Each row of a before or after table is a point. The points were changed in one or more steps. Then noise was added and the rows were shuffled. The steps act on columns, c1 being the first. What was done? A step turns or swaps two columns, mirrors them in a line or flattens them onto one, adds a multiple of one to another, or multiplies or shifts one. Angles are multiples of 10 degrees, from the lower column toward the higher: turns from -170 to 170, lines from 10 to 170 but not 90. Use the fewest steps. Two steps may share a column if one is a turn and the other turns, adds or multiplies; they go together, in the order done. Otherwise the lowest column goes first.
In the rows, zero is written as 128.

Before:
[[155 174 137]
 [125 106 146]
 [142 108 175]
 [158 109 120]
 [118 124 121]
 [ 80 146 152]
 [105  83  81]
 [143 139 138]
 [129 173 116]
 [126 128 157]]
After (10 x 3):
[[120 124 109]
 [195 131 117]
 [166 130 117]
 [ 71 128 175]
 [103 127 132]
 [204 127 136]
 [130 129 140]
 [ 10 130 100]
 [122 130  99]
 [161 129  84]]
Steps: multiply c1 by 2.5; multiply c2 by 0; multiply c3 by -1

Before (11 x 8):
[[139 162  61  76 132 132 221 155]
 [113 157 159 122 135 134  88 169]
 [122 212  58 120  97 122 155  86]
 [195 105  83  89  95 140 124 172]
 [209 103 103 163 111 145 191 176]
 [134 126  84 160 151 178 102 167]
 [213 106  39 161 103  91 182 205]
 [ 84  67 148 141 131 144 122 140]
 [135 115 133 112 178 135 158 101]
 [142 140 132 134  90 162 105 171]
 [ 40 141 170 139 148 194 119  84]]
After:
[[213  93  25 136  97  91 181 104]
 [208  92  75 144 104 144 191 125]
 [195 107  71  78 136 140 124 117]
 [ 84  69 123 140 143 144 121 137]
 [138 173  79  91 150 131 221 106]
 [122 202 144 102  82 124 155  97]
 [ 40 144 183 149 132 193 118 137]
 [113 159  99 128 127 134  87 145]
 [142 127  89 108  95 162 105 136]
 [135 132 154 146 179 136 158 127]
 [134 125  76 167 126 177 101 117]]
Steps: turn c4 and c5 by -40 degrees; turn c2 and c5 by -20 degrees; turn c3 and c8 by 70 degrees; multiply c8 by 0.4

Before:
[[125 158 148  86 162 155 131 169  89  77 153 121 114 101]
 [184 108 132 177 101 131 112 136 148  16  93 159  85 104]
 [ 91 145 162 140 105  92 186  97  82  66 137 155 146 114]
 [112  86 100 189 100 118 109  80  82  93  77 183 160  97]
 [120 107  73 154 120 147 149 111 131 122 111 122 161 152]
 [177  82 108  86 108 177 164 145 179  70 143 107 129  95]
 [101 159 121  97 105  96 131 163 126 113 109 184  93 135]
 [182  67 122 110 184 162 141 133 130 118 102 195 156 115]
 [ 88 144 157 139 128  98 130  82  81  99  83 169  98 118]]
After (9 x 14):
[[119 132 100 162 154 163 113 120 126 138 115 122 163 131]
 [109 128 126 119 151 109 159 141 121 154  95 190  95 159]
 [185 117 143 133 166 147 157 133 147 125 183 197 160  97]
 [124 137  69 138 164  98  71 109  87 173  92 179 160 110]
 [112 134 252 182 120  94 148 116  80 194  99 158 148 148]
 [219 122 111 142 157 116  76 137 149 211 102 161  84 113]
 [198 121 166 143 112 145 185 139 188 163 116 105 137  64]
 [140 131 156 113 107 137 171 138  90 178 166 108 118  94]
 [ 95 140 157 132 165  98 117  99  81 168 119 173 100 141]]
Steps: mirror c1 and c10 in the line at 170 degrees; flatten c2 and c9 onto the line at 100 degrees; add 1.5 times c7 to c3; turn c4 and c7 by -60 degrees; turn c5 and c11 by 80 degrees; turn c6 and c14 by -40 degrees; multiply c8 by 0.4

Before (8 x 24):
[[ 51 108 158 123 144 145 124 141 118 127 141 123  82 171 109 153  80 124
  134 106 126 109 203 173]
 [136 161 130 200 133 168  85 131 141 154  81 149 168  79 153  93 181  97
  119 100 155  69  34  53]
 [ 80 121 165  97 145 114 184 125 212 148 178 155 205 118  98 217 124 136
  148 187 172 162  99 165]
 [ 67 130 150 177 166 124 106 134  61 137 130  86  85 121 120 140 153 127
  147 131 151  58 196 178]
 [ 62 128 127 130 158 121  93 134  55  72 111 121  67 145  99 163 153 139
  178 124 129 130 201 176]
 [103 102 194  63 188 122 206  79 211 130 159 145 164  88  85 181 143 139
  101 156 136 147 150 116]
 [ 62 110 102 168 119 161  69 134  74 126 169 102  89 127 112 135 106 154
  107 142 174 120 217 140]
 [107 200 130 142  97 137 159 157 158 152 122  97 195  71 166  95 146  97
  121 119 196 144  37  93]]
After (8 x 24):
[[ 65 148 128 138 160 129  93 125  39  70 124 118 154 142 102 161  93 137
  182 126 141 128 203 164]
 [ 52 169 154 119 143 154 126 131 103 123 117 126 140 162 115 154  73 134
  131 104 154 106 203  99]
 [102 148 193  63 189 130 204 102 215 127 167 138 104  93  86 181 145  83
  104 152 108 147 146 137]
 [110  36 130 149  95 149 161 164 183 155 129 102 136  40 167  95 173 138
  117 115 143 144  37 136]
 [130  81 135 199 137 181  84 157 152 158 103 163 126  75 155  90 216 118
  120  99 116  72  35 154]
 [ 61 153  97 171 125 172  70 104  64 125 157 108 125  98 110 130 112 141
  104 142 166 118 214 111]
 [ 78 106 167  89 145 125 184 119 238 149 178 150  89  90  97 219  92 133
  143 188 154 160  99 139]
 [ 70 140 145 189 167 133 106 129  47 136 142  96 141 108 121 136  88 133
  144 125 144  56 198 167]]
Steps: turn c9 and c13 by -20 degrees; turn c2 and c13 by 140 degrees; turn c4 and c12 by 10 degrees; shift c6 by 10; turn c8 and c18 by 70 degrees; add 0.5 times c17 to c11; turn c17 and c24 by 70 degrees; turn c14 and c21 by 40 degrees

Before:
[[110 152  84 117 134 160 134 153 114 149 111 136 143 132 131  99 120 139
   99 152 118 132 152 111 134 109  82 151 115 139 123 100  97 102 115  97
  118 149 130 218 156 116 157 136 156 129 143 161 155 145 132 167 129 155
  154 143 125 187 134 102 123 130 138 133]
 [110 141  95 122 118 113 113 173 116  95  67 106 147 113 156 134 139 120
  119 168 167 109 127  93 134 110 171 134 152 109 130 130 120 106 107 135
  151 124 122 126 110 173 155 130 180 108 140  40  66  22 133 161 130 127
  112  85 134 112 121 145 116 216 132 114]
 [101 149 113 158 134  93 110 159 139  89 156 163 143 103 134 139 123 158
  110 174 143 137 106 133 116 104 157 150 113 140 117 116  93 146 127 132
  109 101 129 124 109 114 141  90 180 127 132 173 149 156 137 139 116 136
  123 105  96 104 139 141 117  93 170 125]
 [119 147 104 129 123 125 114 142 109 159 165 113 153 151 118 136 121 130
  196 153 117 166 148 117 106 113 123  82 112  85 128 106 104  95 126 141
  116 141 111 105 122 146 138 129 109 137 129 165 139 151 129  87 120 148
  112  95 156  99 130 134 142  97 160 159]
 [185  94 135 130 135 156 114 109 177  93 165 128  97 160 133 151 144 147
   94 163 114 123 153  55  92 127 100 117 110 149 136 120 120 134 106 147
  113 150 121 119 186 194 136 130 105 129 122 176 161  61 129 128 121 145
  132 117 148 117 130 144 118 122 126 115]
 [122 124 134 162 125 154 141 167 116  83  98  99 149 111 113 151 114 154
  161 120 115 150  98 132 120 113 112 145 154 132 142 174 118 175 123 116
  114  33 126 109 124 128 140  86 179  89 124 174 146 145 132  93 122 140
  119 116  89 144 140 148 125 109 177 136]
 [111 132 104 116 136 151 127  54 132 126 160 130 129 117 139 145 123 131
  135 139 102 117 156 130 121 128  74 137 114 142 128 100 125 115  83 138
  155 140 108 112 113 122 162 120 180 109 149 109 155 135 123 100 188 109
  181  95 148 107 123 116 156 121 141 122]
 [134 137 130 123  99 150 116 173 120 106 160 137  95 130 137 145 117 154
  120 133 118 126 115  89 111 129 154  69 116 114 165 148 111  95  98 149
   98 144 130 113 122 154 107 136  93 132 146 155 155 109 129 166 138 135
  144 249 145 100 141 143 128  99 136 112]]
After, 8 rows:
[[119 146 102 128 122 126 130 145 111 159 162 137 154 151 117 135 143 128
  193 155 117 170 148 117 106 109 133  82 112  87 130 105 104 115 126 115
  115 144 110 108 144 142 141 132 111 132 129 162 142 151 129  85  97 149
   95  93 156 100 127 132 143 102 118 161]
 [124 123 133 163 125 155 124 165 116  83  96 145 152 111 112 152 155 154
  165 120 114 150  95 132 121 113 145 148 155 134 144 178 116 167 124 125
  115  34 124 109 119 131 140  88 178  90 123 173 145 148 132  96  87 139
  150 114  90 145 136 148 125 109 101 131]
 [110 151  85 120 133 159 152 155 114 148 110 132 141 134 130 101 121 140
   97 154 116 134 154 112 132 107 168 162 115 141 123 102  92  91 113 113
  116 148 127 221 109 116 154 137 156 125 144 161 158 146 132 166 130 154
  129 140 127 184 136 100 122 131 103 134]
 [113 131 101 115 138 151 115  58 129 132 160 132 127 117 142 143 128 129
  135 139 102 117 156 133 121 130 144 129 116 144 127 100 121  83  82 143
  153 138 109 111 131 123 164 122 179 108 151 109 155 133 125 103 154 107
  158  95 148 110 122 120 156 119  54 119]
 [184  93 131 127 132 155 190 113 179  95 161 111 101 160 135 148 132 150
   91 159 115 122 158  54  94 125 157 107 111 147 136 122 119 130 106 139
  110 150 118 117 121 190 135 129 107 127 128 179 162  64 130 129 132 142
  137 115 149 115 130 145 120 120 121 113]
 [113 142  94 124 120 113 116 173 115  98  67 119 147 114 158 134 149 118
  121 165 168 109 130  94 133 112  91 128 151 110 131 129 123 121 106 139
  151 123 122 125 151 169 157 130 181 106 141  40  65  22 131 162 115 125
  101  85 131 114 118 147 113 215 140 119]
 [ 99 148 111 158 141  92 117 156 137  86 154 128 146 102 135 140  89 156
  113 173 143 137 103 133 112 104 108 141 112 143 119 112  93 144 127 141
  111 101 128 125 150 117 143  91 180 128 132 172 148 154 138 137  80 136
  138 105  95 101 139 142 116  91 132 128]
 [136 137 130 121 102 149 127 173 121 106 160 134  94 127 139 143 118 154
  119 127 117 128 113  88 112 127 101  65 113 114 164 150 108  92  97 118
   98 145 130 112 143 150 107 130  94 132 149 156 152 108 127 166 118 135
  119 252 144 100 142 146 127 101 125 111]]
Steps: turn c7 and c41 by -110 degrees; mirror c12 and c17 in the line at 130 degrees; turn c27 and c53 by 150 degrees; turn c53 and c63 by 120 degrees; turn c28 and c36 by 30 degrees; turn c34 and c55 by 40 degrees

Before, 14 rows:
[[144 175 156 124 103  60 154 145 137 152 148 117  82 175 150 146 168 152
   97 162 163 177 112 136 134 146  97 132 116 106 177  73 150 143 138 108
   69 146 120 150 147 160 121 112 137  91 139 129 120 151 128 171  94 126
   62 119 143 136 121 164 149 134  98 105]
 [184 171 130 193 104 158 175 162  40 148 109 122 129  85 142 132 170  88
  123  87 191 135  92 157 156 137 208 132 195  68 185  85  62  61  71 165
  152 120 101  94 136 100 154 191 140  82 162  79 195  69 128 145 176 127
   98 120 111 200 115  85  86 136 198 202]
 [ 94 125 176 179  78 113  75 128 201 142 136 126  89 176 143 101 164 179
   88 165 138 151 154 140 127 125 139 115 120 149 124  70 160  85 166 115
   87 135 131 107 134 135 157 153 128 111 183 120 108 162  90 209 127 126
   70 132 136 106 127 121 129  43  91  76]
 [155 133 102 121  97  74 102 173 128 155 139 132 123 209 181 155 145 158
  127 157  89 173 120  98 168 164 109 109  65 156 132  72 146 117 180 101
  115 136 101 147 163 169 154 133  94 101 173 144  98 143 159 139 132 101
   94 124 124  99 131  95 116  69 122 104]
 [158 170 169 185 104 112 109 155 170 123 200 161  97 173 144 162  79 113
  145 119 123 164 122 119 109 110 137 116 148 146 134 113 154 117 179 104
   84 188 111 141 141 122 161 117  94 106 136 124  96 162  93 127 137 159
  100 135 145  69  85 136 111  80  73  71]
 [113 162  94 163 129 174 170 156  71 126  87 107 142 100 161 163 153  59
   59 128 166 143 118 164 126 139 207 126 223 124 190 109  98  81  84 125
  151  55 141  78 142 106 152 118 158  86 125  68 153  78 172 157 138 142
   88 132 122 121 148  57 143 163 209 202]
 [203 146 110 135  82 170 144 147  24 108  69 166 122  95 139 121 121  64
  148 128 152 108 105 169 153 131 210 149 246  85 177  97  70 140  46 201
   63  93 128  57 105  73 138 162 117  78 178 107 159  97 168 111 131 120
   72 104  76 159 140  84 163 151 224 157]
 [196 122  74 190 160 128 154 111  67 147  95 120 134  65 153 124 119  61
  107 152 143 101 113 181 191  94 186 145 159 106 174 100  81 113  85 174
   91  82 103 103 141  64 136 181 200  87 121  88 164  87 140 125 154 126
  133 130  89 160 111 114 169 144 208 198]
 [150 184 106 168 126 117 129 101  86  98 210 110 119 159 136 148 134  99
  137 135 156  42 149 115  50  77 248 126 130 122 121  64 126 165 146  97
  154  80 134 146  70 161 112 180  73 150  24 143  99  96 140  79 147 175
   84 128 131 169 144 136  94   7 150 106]
 [115 113 185 176  83  60 137 118 168  93 161 118 100 227 157 136  93 125
   85 158 145 174 118 163 111 133 104  70 128 101 102  89 175 124 151 162
   78 152 120 121 156 191 149 149 101  98 146 101 121 194 128 154 162 144
   98 122 113 104 138 100  88  79 100 113]
 [150 178  70 187 133 136 194 104 111 122 142 127 144 130  83 147 145 106
  169 133 122  32 128 154  53  91 213  96 180 133 175  16 169 170 186  83
  158 100  69 160 111 186 179 168  79  94  24 145 117  72 156 146 183 168
   87 100  81 170 164 109 134  33 160  79]
 [106 150 123 151 104  56 126 157 153 160 142 156 101 183 153 129 103 141
   75 121 175 190  96  93 133 124  90 119 145 104  95  72 173 126 138 117
   98 157 144 105 150 140 133 172  95 116 139 111 112 143  72 203 102  79
  150 124 144  57 138 122 120  54  90  86]
 [164  85 126 161  99 138 152 148  49 151 109 203  89  92 110 145 148  43
   85 125 157 102 166 191 157 111 171 141 241  80 148 101  76  70  45 140
   85 111 115 112 140  82 142 159 139  51 146 137 161 102 117  90 170 113
   90 132 151 157 164  92 110 166 234 186]
 [110 177 163 131 106  96 117 162 174 160 147 146 134 204 129 134 171  89
  122 167 114 190 125 139 157 126 107 159 121 151 161  29 155 164 150 147
   80 136 163 170 125 154 162 156 100 118 108 142  87 170 139 177 193 129
  102 160 106 114 121  99 109  61  83 105]]
After, 14 rows:
[[182 168  79 192 104 155 105 162  33 114 112 124 140 130 143 137 173  88
  171  88 186 134  89 166 158 135 206 132 195  67 186  80  69  55  71 161
  153 127 102  84 141 156 152 193 142  79 162 141 198  73 126 141 177 124
  118 115 109 198 111  84  85 172  78 202]
 [148 184  70 167 126 122 239 101  86 148 205 112 129 131 136 148 136 101
  108 134 157  45 147 115  42  74 248 121 129 127 125  73 124 164 144  95
  155  83 131 139  70  99 112 179  75 154  31 130  96  98 146  77 144 178
  145 131 130 174 140 139  93 169 126 112]
 [210 146  33 132  80 168  95 152  26 150  79 161 154 135 142 125 127  61
  146 131 148 110 107 170 154 131 207 143 242  89 173 104  67 130  50 203
   66  92 132  59 105 176 139 166 115  76 176 146 162  91 170 112 135 122
  119 106  85 156 143  81 166 134  74 156]
 [195 121  56 191 165 119 101 110  67 101  99 120 138 128 153 124 120  61
  164 157 134 102 115 188 188  92 185 139 169 109 179  98  81 114  78 173
   90  82  94 100 141 190 134 180 201  83 120 151 164  86 142 120 152 127
   64 131  94 159 107 111 164 144 102 204]
 [164  86  50 162 100 139  89 146  45  78 109 202 179 130 115 147 150  36
  119 125 159 103 166 192 159 114 179 147 243  71 153 103  83  68  46 137
   84 111 116 114 148 156 142 161 140  50 145 124 161  99 115  90 169 111
  113 137 157 157 160  92 113 136  52 184]
 [106 179 153 125 105  99 192 158 174 101 149 147 116 123 131 133 168  92
  137 173 109 191 126 138 150 130 111 161 120 152 162  28 153 161 151 154
   77 136 159 167 122 100 162 153 101 114 112  98  89 167 134 182 194 129
  186 155 102 112 116 101  95 145 134  99]
 [ 87 122 145 180  78 108 228 129 205  90 134 123 170 123 134  99 165 178
  127 160 134 156 144 139 132 121 141 113 125 154 119  69 159  82 168 114
   86 135 129 111 134 101 163 158 129 108 183 145 108 161  89 213 127 124
  214 128 127 104 121 122 136 105 127  79]
 [155 178  47 187 137 139 197 103 110 167 147 131  93 127  83 143 148  97
  129 136 127  40 126 153  51  89 210 101 179 124 172  18 173 167 184  78
  159 100  69 157 111  76 179 168  76  90  25 101 115  67 157 147 187 166
  118  92  82 172 164 104 135 215 144  74]
 [148 184 118 117 102  56 111 149 137  94 154 118 163 129 157 148 172 153
  135 165 172 176 106 138 133 146  93 134 113 108 172  70 149 143 136 107
   63 144 122 146 146  90 125 111 130  89 137 126 117 149 125 170  99 123
  207 117 139 134 127 164 154 152 130 103]
 [113 166  40 159 132 171  83 154  71  80  85 103 116 125 165 167 155  57
  156 128 167 138 122 169 128 137 212 122 222 123 191 112 100  82  83 121
  157  57 145  78 141 153 155 118 161  85 136 195 156  77 166 156 131 142
  107 137 119 122 155  55 146 155  96 204]
 [160 163 159 187 102 111 176 155 169 143 199 164 161 126 147 164  76 113
  134 125 116 165 118 125 112 106 137 118 143 141 134 113 160 120 180 108
   77 189 112 138 138 116 157 116  98 109 137 125  91 158  92 131 134 158
  196 140 147  66  87 137 109 127 144  71]
 [103 155 161 156 106  60 199 158 157  65 138 151 152 128 156 131 106 138
  145 122 185 187  96  97 129 124  91 121 141  98  97  73 173 123 142 115
  100 162 145 105 149 107 121 178  93 117 141 132 113 141  64 208  97  87
  126 126 143  56 141 128 128 159 161  83]
 [156 129  88 123  93  77 193 174 133 108 136 132 124 132 182 154 143 159
  128 158  86 165 124  94 173 160 111 106  67 160 132  69 143 118 182 100
  111 136  97 145 168  88 156 135  97 105 173 102  96 143 159 145 132 103
  142 124 118  93 128  95 120 122 144 116]
 [113 119 155 173  86  59 174 113 167 110 157 115 130 122 158 132  88 119
  116 155 147 176 119 160 110 130 107  70 123  97 102  96 173 121 152 159
   75 153 112 115 153  67 149 151 105 100 150 189 122 193 132 155 160 143
  182 123 118 108 137  94  94 158 109 111]]
Steps: turn c3 and c63 by -140 degrees; turn c3 and c55 by -140 degrees; turn c7 and c62 by 110 degrees; turn c10 and c19 by -120 degrees; turn c19 and c48 by 130 degrees; turn c13 and c42 by 160 degrees; multiply c14 by 0
